Every row gives one point. A path goes straight from each point to the next, and from the last back to the first. The post is the endless flat space through its rows: a point in 2 columns, a line in 3, a plane in 4, and so on, so that a path can go around it. Count how often the path circles the post. Going back the other way cancels.
In the rows, 128 means zero.

Post, 2 rows:
[[122 115 137]
 [127 173  93]]
Path, 28 rows:
[[204 153 104]
 [150 170 142]
 [ 99 152 127]
 [ 54 110 127]
 [115 128  71]
 [169 105  98]
 [156 136 130]
 [141 159 138]
 [100 201 111]
 [ 85 132 145]
 [ 80 183  88]
 [112 172  65]
 [150  79 104]
 [168 130 134]
 [161 120 164]
 [191 159 116]
 [154 199 126]
 [101 101 160]
 [ 85 168  87]
 [ 44 164  97]
 [ 97 163  70]
 [165  63 133]
 [185 142 111]
 [162 191 131]
 [104 173 128]
 [ 93 131 117]
 [109  94 114]
 [189 120  83]]
Times around: 4

Post:
[[129 137 114  48 118  75 125 178 152 135 113]
 [116 106 126 101 104  26 163 155  71 123 116]
 [167 147 109 173 141 117 159 177 185 146 152]
 [120 126  91  75 130 121 102 117  78 105  88]
 [155 153 168 139 123 140 199 177 209 118 168]
 [ 79  97  76 105 169 192  84  56 126 204  89]
 [ 96 122  71 158 182 126 108  71 162 145 172]
 [120 173  90 117 103 120 135 129 159 133 112]
 [154 126 200 182 153 131 155  87 169 131 112]
 [213 157 141 161  82 185 102 127 152 127 178]]
Path (23 x 11):
[[130 123 104  25  32 123 119 171 152 148 101]
 [ 59 108  85 148 140 101  99 109 105 111 168]
 [200 149 205 131 114 115 128 165 153 112 138]
 [159 144 139 113 140  65 143 151 135 170  94]
 [112 162  66 111 135 119 120  43 148 102  99]
 [140 116  61 136 153 189 106 126 170 181 125]
 [132  90 142 127  90 172 126 136 129 155 176]
 [120 124 155 130 156 131 131 119 150 126 130]
 [128 142 120 155 134 171  77 125 165 126 142]
 [ 99  67 104  86 100 170 116 136 142 204 166]
 [148  89  75  72 160  94 125 177 152 175 125]
 [152 208  55 144 128 136 161 133 174 119 153]
 [ 73 174 155 139 141 160 150  57 127 114 158]
 [141 150 134 176 173 142 145 157 163  70 183]
 [ 94  77 104 147 174  97 102  84 110 108 108]
 [112  88  92 122 186  95  88  41 152 123 152]
 [137 108 116 103 148 123 125  91 127 172 118]
 [138 179  87 113 104 176 102  72 128 215  91]
 [ 86 127 161  82 163  87 140 159 177 207  68]
 [ 93 149  54 168 149  88 131 158 130  91 165]
 [131 105 161 107 163 102 169 190 125 160 179]
 [135 124  97 120 162 101 126  95  75 118  69]
 [150 146  46  68 121 105 111 136 196 173  59]]
Times around: 0

Post, 17 rows:
[[135 173  93 130 134 186 147 138  59 102 113 140 100 152  99 192  80  87]
 [147 152 167 156 117  90  65 185 150 160 128 185 140 128 116 111 126 194]
 [132 151 144 207 120  95  61  89 167 143 152 178 157 147 105  95 131 151]
 [ 83 137 211 174 154 119 115 142 130 146 162 194  76 129  84 142  85 128]
 [117 143 145 174  73 174 109 174 104 123 106 167 126  97 113 148  73  55]
 [ 83 139 131  83 100 113 198 106  86 132 124  86 105 136 115 138 168  83]
 [138 204 121 140 107 156 111  88 186 130  85 183 150  99 146 136 113 146]
 [137 133 137  97 139 143 130 113 118  92 114  56 131  99 132 184 151 102]
 [139 103  50 102 124 115 181 120 100  90 156 109  90  98 144 155 186  89]
 [ 76 133 194 172 126 114  95 154  91 128 174 155 139 119 140  92 162 177]
 [109 164 108 129 155 139 147 148 112  78 115 109 107  93  64 131 111  81]
 [ 97 128 204 213 126 103 107 141 131  76 122 166  96 173 153  79 167 141]
 [ 99 119 154 131 162 175  87 147 116 133 106 180 103 147 104 113  96 109]
 [171 136 117  96  78 168 184 118  99  85 145 105 110 114 101 147  67 105]
 [ 79  87 152 213 130  98  95 136 159 142 126 189 144 161 118 120 130 199]
 [156 122 162 202 123 105  94  90 116 163 103 165 123  96 115  88 158 171]
 [ 89  96 188 171 147  48 113 149 107 139 127 185 151 119 155  84 124 137]]
Path, 30 rows:
[[103 135 143 148 165 139 164  99 119 104 107  85 116 123  61 146 121 132]
 [101 137 170 170 146 179  86 158 130 174  66 226 125 103  80 130 109 102]
 [ 54 130 156 185 215 196  67 148  99  61  78 208 125 171 132  84 141 110]
 [ 77 104 162 125 188  71 149 100 134 112  93 190 119 154  94 201  84 131]
 [153  42 144 158 111 122 121  86 130 120 127 123  95  90  63  66 103  96]
 [137 170 121 104  79 107 148 165 114 170 109  95 128 106 128 153  84 135]
 [ 76 169 161 152 175 112 113 186 180 141 127 198 113 133 114 140  96 146]
 [162 178 119 192  75 144 100 107 125 121 102 171 148 146 146  71 170 143]
 [111 150  62 176 116 168 150  77 105  79 162 110 106 217  37 169 147 153]
 [ 76 201  91 130  56 163 171  70  88 127 116 149 120 133 126 121 179  76]
 [182 148 131 207 121  81  94  92 123  69 177 140 118 134 125  80 135 135]
 [106 163  99 124 134 147  96 122 185 118 131 120 140 173 128 169 108 193]
 [ 49  99 172 137  87  92 162 140 108 136 143 178 128 112 127 126  84 128]
 [151  97  94 149 130  93 136 139 140  47  93 111 132 135  67 119  97 137]
 [ 95 156 137 163 153  67 117 160 126  95 152 177 105  91 121  97  78  36]
 [ 99 155 121 164  62 100 182 135 143 179 109 122 143  81 153 115 146 137]
 [ 71 158 160 183 174 175 108 130 150 136 104 147  88 166  93 113 146  94]
 [ 81 158 131 115 145 189  99 147 108 124  60 230 160 108 217 179 162  87]
 [ 92 188 153  94 106 133  88 134 107  95 127 113 171  75 110 199 166 113]
 [148 160 145 195 103  60 109  99 141  91 135 150 148  79 110 111 121 181]
 [177  81  57 150 136 103  66 122  89 156 154  94 186 137  78 128 118 210]
 [110 113 148 135 125 150 113 120 112 177 185 100 106 121  97 151 152 161]
 [163 126 176 174 153 121 153  53 138 114  90 127  78  98 133  94 161 129]
 [ 67 139 183 204 138  82 137 162 111 110  92 164 160  98 112  83 128  38]
 [112  87 100 210 150 126 102 148  92  97 101 212  98 136  52  93 192 161]
 [147 129 168 187 105 116  84 125 112  52  80 144 121  83  92  79 105 104]
 [ 57 159 132 229 112 154  85  85 129  63 169 126 101 176 106 126 151 180]
 [ 85 201 111 183 126 181 139 173 122  80 144 135  68 158  98 136 113 126]
 [136 187 152 153 103 150  95 180 158  82 109 138 144 149 129  88  93  99]
 [105 168 215 242 183 110 106  88  74 103  81 116 115 142 101 112 121 113]]
Times around: 4

Post (17 x 18):
[[187 160 144 129 115 164 146 107 111 120 117 110 112  80 167 141  78  96]
 [147  61 142 159 143 152 148 157 146 113 116 152 157 150 145 134 155 172]
 [169 110 165 163 101 136 135  96  74 185 124 136  60  94 134 146  82  84]
 [123  74 124 166 108 109 162 138 138  81 133 199 153 135 123 150 111 155]
 [130 131 167 103  86 125 173 147 115 169 139 135  98  94 117 133 103 134]
 [159  95 114 140 117 120 117 191 134 132 128 177 137 139 130  98 114 148]
 [144  79 135 121 132  83 113 176 145 114 139 183 137 119 145 140 166 136]
 [148 141 166 106  88 129 121  98 155 170 118 174 128 151 110 110 133 105]
 [154  84 105 163 159 140 146 176 154 112 113 167 141  92  93 160 144 120]
 [121 186 131 116  96 131 134 100  86 161 118 130  59 130 142 116  99 117]
 [127 158 143 130 103 106 137 115 136 181 141 108 120 144 142 110  87 110]
 [ 66  94 124  71  85 146 121 169  90 137  85 143 110  49 150 137 122  54]
 [135 171 166 107  62 105 124  83 123 142 131  73  92 133 114  86  92  93]
 [148  76 142 169  86 135 164 193 133 104 158 162 163 151 132 159 169 127]
 [109 149 189 152  84 130  94 132 155 161 159 159 128 149 107 122 124 144]
 [172 127 151 130 190 152 171 131  37 101 119 120 118  78 135 140  79  92]
 [119 137 176 102  96 116 133 123 151 159 146 141  51 165 126 115  71  90]]
Path (29 x 18):
[[167  79 136 110 115  97 120 196 131 172 121  96  95 116 161  91 157  66]
 [154 111 149 125  48 148 186 123 109 165 142 158 133  54 132 143 150 102]
 [124 198 114 114 157 116 112  96 123  78 166  52  85 158 128  40  14 142]
 [131 129 158 132  84 194 181 164 105 126 142 163 142 102 143 181 107 138]
 [168 179 139 129  98 109 117 124  74 123 149 121 135 141 130 154 143 115]
 [202 132 164 107 153 168  78 100 147 189 118 176 157 127 152 134 140 101]
 [199 153  98 156  62 141 156 123 117 140 126 183  99 172 173 173  82  96]
 [137 146  93 173  62 107 109 194 145 128 124 203 128  51 119 206 147  33]
 [171 143 153 102  92 171 162 191 103 181 107 109 187  85 115  96 190 100]
 [150  94 168 105 103 153  92 153 163 187 157 132 158 113 211  97 156  77]
 [132 105  86 135 134 142 164 128 140  80 155 140 126 170 144 146 136 102]
 [117 108 212 126  77 145 124 112 148 183 133 117 143  94  90 114 159 146]
 [  7  90 158  82  70 137 114 188 150 123 128 158  89 134 187 115 150  91]
 [177 136 109  87 173 137 129  99 156 132 113 198 108 125 134 109 127 114]
 [214  45 168 131  69 182 123 165 169 194 152 142 106 178 138 121 186 123]
 [134 158 166  91  55 183 121 237 202 159 158 103 110 136 119 143 141 115]
 [211 115 152 127  74 157 156  97  83 165 116 121 130  94 102 140  74 119]
 [137  65  61 181 118 133  78 142 145 182 104 201  57 113 141 140 126 115]
 [138 118  75  84  53 169 155 122 139 129  63  81 186 104 136 111 105 140]
 [172 101  95 164  24 182 139 142 148 165  76 132 175 150 168 139 171 131]
 [150 109 180 172  80 111 196 113 143 110 118 139 144 118 117 127  46 121]
 [104 161 153  84 123 122 157 165  93 144 130 141 109  94 142 103 144 121]
 [176 128 151 156 102 121 127 107 151 185 175 203  91 108 105 146 105  62]
 [219 155 118 115 123 202 138 113 160 112 123 111 142  75 104 145 179 137]
 [113 147 138  68  64 165 140 148 131 139 147 108 116 142 155 133 137 130]
 [168 105 179 180 127 115 125 130 134 131 191 157 104 138  97 146  94  99]
 [110 106 158  67 126 154 140 109  54 105 124 189  80  98 177 179  84  85]
 [126 160  76 140 134 136 121 136 181 157  77 129 162 105 142 162  75 148]
 [157  67 157 107 107 127 214 190 142 162 120 129  90  94 138 182  98  74]]
Times around: 3

Post (17 x 18):
[[108 107 129 105 148 185 142 106 155 133 149 157 158 136 122  67 107 110]
 [145 187 132 159 135 101 188 160 116 109 136 105  76  79 143 147 169 120]
 [ 84  85 137 114 135 146 123  90 144 174  98 100 109 174 157 104 112 130]
 [102 144 111 115 165 179 134 128 130 153 142 133 186 107 100 131  97 118]
 [197 172  69 128 100 128 149 113 124 120 152  93  82  87 141 148 157 118]
 [153 174 104 170  81  89 154 147 141 155 165 108  92 100 134 108 122  94]
 [127 117 223 111 131 118  70 126  78 134 205 146 151  95 111 114 135 117]
 [121 118 167  91 113  97 126 173  55 139 194 146  90 106 153 123 129 112]
 [ 83  98  92 122 105 125 175  81 153 176 103 142 170 176 118  89 111 159]
 [115 109 224  87 159 115  86 153  97 108 205 146 122 158 115 138  87 126]
 [137 142 123 173  78 111 141 131 138 168 165 121  42  81 113 117 151 142]
 [125 150 188 108 121 144 107 160  85 142 188 159 129 131 125 146 138  93]
 [154  99 117 144 129 172 188 100 150 174 110 127 144 161 129  94  87 146]
 [110 131 108 134 126 149 149  80 148 165  68 156 119 141 133  77  73 136]
 [125 152 113 172 131 137  98 165 119 118 163 149 128  85 146 143 147 131]
 [113  57 125  83 133 175 125  93 171 156 101 174 198 115 127 113  86 113]
 [ 97 102  98 160 152 160 172  81 143 149 116 143 150 154 120 120 104  95]]
Path (24 x 18):
[[141 122 185 178 162 175 165 137 146 128 163 140 185 140  96  92  91  95]
 [152 142 146  80 157 132 149 121 112 126 152 177 108  45 105  59 109 104]
 [148  85 126  76 126 117 131  73 140 142  58 150  88 113 177 118 111 162]
 [111 143 206 152 153 115 139 114 146 134 124  70 118 103 144 134 154 129]
 [165 126 127 140 141 146 156 109 164 102 105  99 129 150 139 110 121 161]
 [180  92 167 105 191 181 114  90 133  73 156 134 163 224  91 126  81 172]
 [168  89 132 125  97 174  84  84 204 128 170  89 143 125 122 134 119  77]
 [ 79 112 183 175 138 178 159 118 152 143 166 176 182  69 101  93 129 107]
 [132  96 105 118  89 106 114 109 134 212 144 134 166 146 146  77  97 163]
 [115  85 107  92 126 174  65  55 199 140 104 214 249  55 130  67  90 139]
 [117 183 170 144 111 115 160 129 120 102 141 124 157 168 123  95 101 159]
 [104 101  80 156  37 116 119  98 120 164 169 112 138 171 140  72 150  62]
 [102 138 144 127  56 124 118 100 124 184 180 134 100 113  99  86 143 147]
 [151  99 173 136 115 165  79 101  83 176 147  93 107 116 119  68 104 131]
 [150  70 118  62 130 137  90 122 114 156 128 108  61 175 177 142  91 107]
 [116 114 171 169 147 137 107 148 117 144 196 200 226 144 100 147  92 120]
 [117 141 120 128 127 149 139 130 159 123 148 104  61  46 120 176 117 124]
 [162 118 130 187 115 168 223 117 156 141 143 113  60 116  90  94  85 126]
 [ 73 162  81 130 146 170  93 118 110 177 133 138 147 100  91 107 131 100]
 [ 90  72 169 114 119 132  60 151 109 174 151 142  95 106 146 133 125 121]
 [ 91  89 158  95 155 169 135 123 192 151 131  66 113 161 124 116  91 107]
 [100 106 132 113 155 207 130  98 132 139 129 210 166  93 116 111  94 104]
 [ 88 110 121 167 114 110 175  91 170 145 127 118 104 130 153 123 175 126]
 [164 140 170 172  95  63  92 186  79  84 231 122 128 108 185  91  81  85]]
Times around: 2

Post (17 x 18):
[[108 148  99 139 155 104 113 148 191 179 158  95 213 149 123 124 102 143]
 [141  93 141 127  93 159 139 101 118  97 121 119 157 138 129  98 176  99]
 [127 146  86 126 168  54 121 117 152 163 155 127 153 150 157 160  98 136]
 [114 109  66 155 176  99 123 161 142 182 140 129 141 169  76 130 136 141]
 [153  65 113  48 155 176 155 122  93 135  80 167 111 127 136  53 118  96]
 [133 100 144  84 110 132 149 143  72 119 173 159 116 110 118  85 127  46]
 [133 149 167 160 108 144 129 133  97 129 106 129 146  65 155  98  90 134]
 [137 148 166 140 121 195 108  92 140  80  84 142 143  76  85  71 117 105]
 [123  56 117  43 104 129 171 128  54  99  89 172 140 124  78 113 109  76]
 [107 139  75 132 121 121  83 150 168 143 166 109 123 156 126 123 103 167]
 [115 139 129 168 116 126 137 101 184 130 148 158 143  54 166 145 116 164]
 [136 117  85  61  94 130  98 118  79 166  98 191 121 114 113 112 158  77]
 [138 160 110 129 186 133 117 123 122 148 177 135 196 163 100 148  91 164]
 [153  63 165  50 116 141 132 148  96 164  99 159 107 150  90 122 141  96]
 [168 178  83 167 161 154 159 163 163 144 156 128 164 144 114 147  72 153]
 [ 98 145 157 192 167 150 111 139 164  93 121 138 161  76 181 165 103 138]
 [126 166 156 114 118 126 134 132 163  90 123 169 150 116 149  97 122 147]]
Path:
[[119 131  75 188 136 183 144  83  89 105 176 155 163 105  86  89 144  97]
 [124 126 183  88  96 135 137 116 118 112 122 106 206 151 174 102 158 100]
 [105 166 163 165 137 185  73 123 143 176 106 119 173 138  60 116 166 116]
 [137 155 123 111 154  99  97 157 141 183  94 178 127 173 123 167 110 171]
 [115 130 127 146 202  96  98 138 147 160 216 105 217 179 105 169 113 141]
 [141 128 128 137 141 147  81 109 180 114 176  74 135 148 163 144 121 210]
 [113 146 125  90  83 154 181  87 132 128 152 179 171  99 110 112 158 146]
 [141 159 147  58 136 124  84 173 102 205  91 163  85 163  96  33  76 136]
 [124 148 120 139 137 151 127 106 108 120 131 124 118 119 111  79  68 101]
 [141  78 175 173 110 224 184 177 157  82 203  34 197 151 112  99 155  76]
 [190  92 150 112 134 127 202 181  65  95 219  98 183 221  58 172 110  91]
 [ 83 113 103  93 140  71  84 137 178  91  60 130 197 158 145 117 131 102]
 [165 133 138 114 115 144 154 106  85  80 145 128 151 102 150 187  94 145]
 [137 121 214 108  87 146 179 157 117 137 126 175 177 121  98 139 190  75]
 [143 176 213 115  90 189  92 114 141  89  58 159 132  73 146  36  82  19]
 [149 107 157 114 163 197  96 157  72 126  97 172 166 174 115 123 153 105]
 [ 99 169 140 126  66  98 139 137 170 223 183 127 144  98 120  72  96 138]
 [106  87 111  58 121  93 177 132 182 151  79 192 163 102 137 185 105 208]
 [190 121 174 121 121 145 142 106  85  79 116 161 136 100 169 230  95 119]
 [123 153 105 164 162 185 109  87 179  65 139 122 176  94 115  69  70  97]
 [101  94 173 172 203 113  73 191 102 208 132 142 185  88 140 167  62 129]
 [167 126 139 105  81 143 120  90 145  87 101 135 129 126 155 127 167 144]
 [ 78 139 107 159  83  81  91 130  81  60 125 137 120  91 106 154 135 122]
 [ 93  77  68 145 103 117  88 115 169 105 201 101 133 128  85  16 145  85]]
Times around: 0

Post:
[[128  97 142 157 105 119 121  77  94 169 134 192 134 145 165 184 120 103]
 [143 208 120 108 130 145  91 184 118 102 130 105 180 141 128 115 161 123]
 [116 112 197  77 109 111  37  88 110 181 121 149 128 129 137 132 200 154]
 [128  94 133 136 104 134 122 117  93 132 182 104 149 146 117 157 138 135]
 [133 112 113 144 168  94 139 118 171 157 125 113 124 145 145 147 121 151]
 [172 103 128 174 113 115 150 128 141 127 112 168 136 106 157 164 170 136]
 [127 141 182 102 143 140 129  99 170 146 135  84 118 123 146  77 152 134]
 [145 101 150 167 152 100 118 111  88 108 152 138 139 112 149 128 134  81]
 [ 56 150 184  63 101 140  72 126 150 142 159  80 131 184 173 202 144 114]
 [126 152 124 101 171 119 138 158 156 171 109 186  94 129 143 162 151  99]
 [ 67 119 142  98  61 113  84  72 216 160 136 192  74 148 118 204 114  72]
 [192 135 114 121 209 132 140 136 105 109 117 107 171 137 111 160 178 137]
 [169 118 157 136 148  87 131 136  61 139  81  97 149 140 101 141 145 119]
 [114 131 155 132 119 103 166 128  69 110 149  97 168  37 152 151 101 109]
 [148 105 102 127 143 144 101 154 105  94  70  68 169 107 158 135 115  81]
 [165 125 140 113 128 158  63 139 157 128 134  78 129 145 177 166  96 112]
 [172 152 118 124 115 127 134 142 160 135 166  34 182  90 160 117 190 135]]
Path (25 x 18):
[[113 170 178  69 118 138  59 119 112 165 115 169 110 182 157 134 166  74]
 [168 137 132  76 202  65  78 147 111 193  98 126 167 100 174 150 147  97]
 [131 122 147 125  98 153  62 166 105 151  71 104 164 168 155 178 120 119]
 [145 126 131 184 110 120 145 115 102 147  71 122 199  62 207 154 238 199]
 [157 103 136 135 117 137 129  80 112 157 185 107 119 110 127 130 160 158]
 [164 118 219 107 139  76 145  66  31 153 121 144 144 139  80 123 247 106]
 [151  91 222 124 131 107 134 135 153  87 156  81 114  76 118 156  85 108]
 [164 102 126 130 137  87 108 105 202 165  43 168 117 119 149 238 162 115]
 [139 145 117 163  99 113 136 100 122 139 121 161 134  35 166 145 162 101]
 [153 131 172 160 117  79 145 113 197 145 109  56  92 152 151  65 200 177]
 [128 148  73 101  89 104  96 174  99 157 138 104 171 102 155 126 123 104]
 [158 126 124 116 146 114  71 207  87  75  72 143 175  98 180 179 124  59]
 [164  85 180 136 153  90 102 128 152 159  57 154 107 146 121 135 214 158]
 [ 65 167 216  80  69 180  69  48 171 148 212  60 126 171 148 169 150 113]
 [134 150 109 130 137 152 130 130  45  86 219 149 149  77  99 126 140 117]
 [110 110 151 121 135  82 112  38  91  89 141 173 151  94  73  74 144  64]
 [157 127 148 118 100 138 112  89 102  88 175 145 176 101 100 158 189  79]
 [116 164  96 129 132 151 130 178 155 153 144 109 145 124 119  96  97 163]
 [159  77 166 104 147 125  71 131  72 188 141 116  88 145 114 158 143 149]
 [160 156 185 145 119  57 151 116 123 130  55 132 106 116 174 139 162 136]
 [ 95 100 104 148 114 135 139 125 121  85 117 112 158 119 213 160 123 131]
 [136  21 175 118 131 149 103  61 183 110 161 139 105 165 167 168 177 123]
 [195 133 160 110 162 126  95 125 176 180 182 128 116 173 109 184 177 141]
 [167 103 106 166 127 119 150 109 219 160  69 134 110 104 161 201  99 114]
 [221 112  49 198 137  84 156 197 127 117  85  97  75  85  73 123  23 107]]
Times around: 5
